Each point is reached from the start by the listed moves, each made 0, 1 or 2 times, or once backwards (-1), plus a little noise. Is the number of moves made odd or even? Then give how often each move was made.

Moves:
(1): [ -4 -13 -12  -4]
(2): [ -5   7 -13   5]
(3): [ 18   5 -12  -8]
Start: [12 11  1  2]
Points:
[ 24 -13 -36 -12] => odd (2, 0, 1)
[ 34  22 -60  -6] => odd (1, 2, 2)
[ 44  41 -22  -7] => even (-1, 1, 2)
[ 55  14  -8 -19] => odd (0, -1, 2)
[-15 -21 -14   3] => odd (2, 0, -1)

Moves:
(1): [  2  -1   6   1 -11  -7  -2   1   2   0]
(2): [ 3  4 10  2  3 -8 -1 -4  6  2]
(3): [  2 -12   2   0   0  14  -4   3   2   1]
(4): [-2  0 -6  2 -4  6 -2 -4 -7  4]
(5): [ 8  2  3 -1 -6  8  4 -5 -9 -1]
(6): [ -2  14   1   0 -11  13  -4   0  -1  -9]
(7): [-6 -2  3 -4  0 -5  1 -5 -2  1]
(8): [-2  9  7  6 -7 -1  9  6 -1  6]
Start: [10 -5 -3  5  2 -1  8 -6 -7  4]
Points:
[ 11 -31  -3   4  29  17 -16 -13  10   9] => even (-1, 2, 2, 1, -1, 0, 0, -1)
[ 15   3  12   7 -22  60  29   6 -26   2] => odd (-1, -1, 2, -1, 2, 1, 1, 2)
[  5 -22 -11  18  -6  37  -1  10  -6  20] => odd (0, 0, 2, 2, -1, 0, -1, 1)
[ 17 -12  14  21 -11  -2  23  15  -1  25] => even (1, 0, 1, 0, 0, -1, -1, 2)
[ 15  13  15  16 -11 -42  -3  -9  11  11] => even (2, 2, -1, 1, -1, 0, -1, 0)
[ 10 -17 -36   4  -3  25  -5 -11 -23   2] => odd (0, -1, 0, 2, 0, 0, -1, -1)

Moves:
(1): [ 2  0 -2  2  3  8  1 -4 -2  5  0  1  4  4]
(2): [-4  6  6  3  1  1  5  0 -4  1 -1  2 -3  3]
(3): [ 0 -1  1 -3  3 -6 -1 -2  1 -5 -2  1  1 -5]
(4): [-6  3  5  4 -5  6 21  0  4  1 -2  2 -4  6]
(5): [ 1  3 -3  2 -2 -6  1 -4 -2  0  3  1 -4  0]
(6): [-2 -2  4 -1 -4  1  6 -3 -4  5 -1 -1  0  2]
(7): [  6   0  -2 -11  -1   4  -5  -2   4   0   0  -4   2   0]
(8): [ 3 -6 -1 -3  5  9 -1  2  7  3  3 -4 -5 -2]
(9): [ -6   7   0   4  -4   7   7 -10  -6   3  -2  -4   4  -3]
(10): [-6  1 -2  1  0 -7  0  0 -2 -1 -5 -1 -3  3]
(11): [ 2  1  2  0  1 -2  3  1  7  4  2 -4  1  0]
Start: [-5  5  1 -4 -2 -5  0 -5  0  6 -3  0 -1 -3]
Points:
[-31  37  14  33 -12  20  60 -16 -12  19  -5  10 -14  18] => even (1, 2, -1, 2, 1, -1, -1, 0, 1, 0, 0)
[-52  31  26  10 -19  -8  53 -32 -39   6 -36   3  -1   4] => even (0, 2, 2, 1, -1, 2, 0, -1, 2, 2, -1)
[-12  18  16   8  -4   9  42 -17   0  27   2  -1 -19  12] => odd (1, 2, 0, 1, 2, 1, 0, 1, 0, 0, 1)

Moves:
(1): [ -1   9   1  -1 -14   3   8  -5  -1   2   1   2  -6   0  -5  -2  -1]
(2): [  7   8   6  -3   7  -1  -6   6  -1   1   4  -6   9   6 -10   6  -5]
(3): [  8   1   0 -13  -5   0  -9   0   1   5   4  -3   7   0  -2   4   5]
(4): [-3 -5  7  3 -7 -1 -3  2 -6  2  1  2  5 -2  0  5  1]
(5): [-2  6 -1  2  1 -9 -2  5 -4 -5 -5  8 -3 -2 -1 -2  0]
(6): [-4  1 -2  0 -4  2  0 -1 -3 -4 -2 -1  0  1  1 -5 -1]
(7): [ -3   7   2   1   2  -4  -4  16 -10  12  -4  -3  -6   2   7   0  -7]
(8): [ 4 -5 -9 -9 -2  4 -1 -3 -2 -5 -2  7 -2  3 -8  0 -7]
(9): [ -1  -3   4  -2   0   2  -2  -4  10  -2   3   7   3   6   8   1 -12]
(10): [ -6 -13   3   5   1  -9  -3  -1   1   3  -7   1  -6   5  -5  -7  -4]
(11): [-3  5  3 -4  2  0  6  3 -3 -1  5 -3 -5 -3 -1 -3  1]
(12): [-1  3  4  0 -1 -1  7  1 -3 -1 -6  4  3 -2  1  0  6]
(13): [ 5  8  0  4  8 -5  5  5 -6  2  3 -4 -3  8  3 -6  8]
(14): [-6 -1  1  4  0 -2 -2 -1  4 -2  0  0 -4  6 -3  2  2]
Start: [-7 -2  3  1  0  6 -1 10 -4 -1 -3  0  1  0 -2  5  6]
Points:
[ 20  25  13 -41   7  17  -2  13   0   1  29  -8   5  34 -41  15 -11] => odd (1, 2, 1, 0, -1, -1, 0, 2, 1, 0, 2, 0, 1, 1)
[-31  29  -1   7  15 -31  25  46 -46  -5 -32  25 -60  35  -3 -52 -28] => odd (1, 0, -1, -1, 2, 2, 2, 2, 1, 2, 2, 1, 2, 0)
[ -2  53   8 -34 -29   7  25  25 -32  19  -5 -10 -14 -10 -19 -10  30] => even (2, 0, 2, -1, 0, 1, 1, 0, -1, 0, 2, 2, 0, 0)
[  4  31   2 -45   2   2 -17  53 -47   6   0  10   5   8  13   2  -3] => odd (-1, 0, 2, 1, 1, 2, 2, 2, 1, -1, 2, 1, 1, 0)
[-30  15  15   1  -3 -23   2  25  -2 -11 -27  35 -34  35 -55  -2 -51] => even (2, 2, -1, -1, 2, -1, 1, 2, 1, 2, 1, 1, -1, 2)
[-28   4  24  19 -15 -17   4  18 -17 -11 -26  26  -3  -4 -24   5 -13] => odd (1, 1, -1, 1, 2, 0, 0, 0, 0, 1, 0, 1, -1, 0)
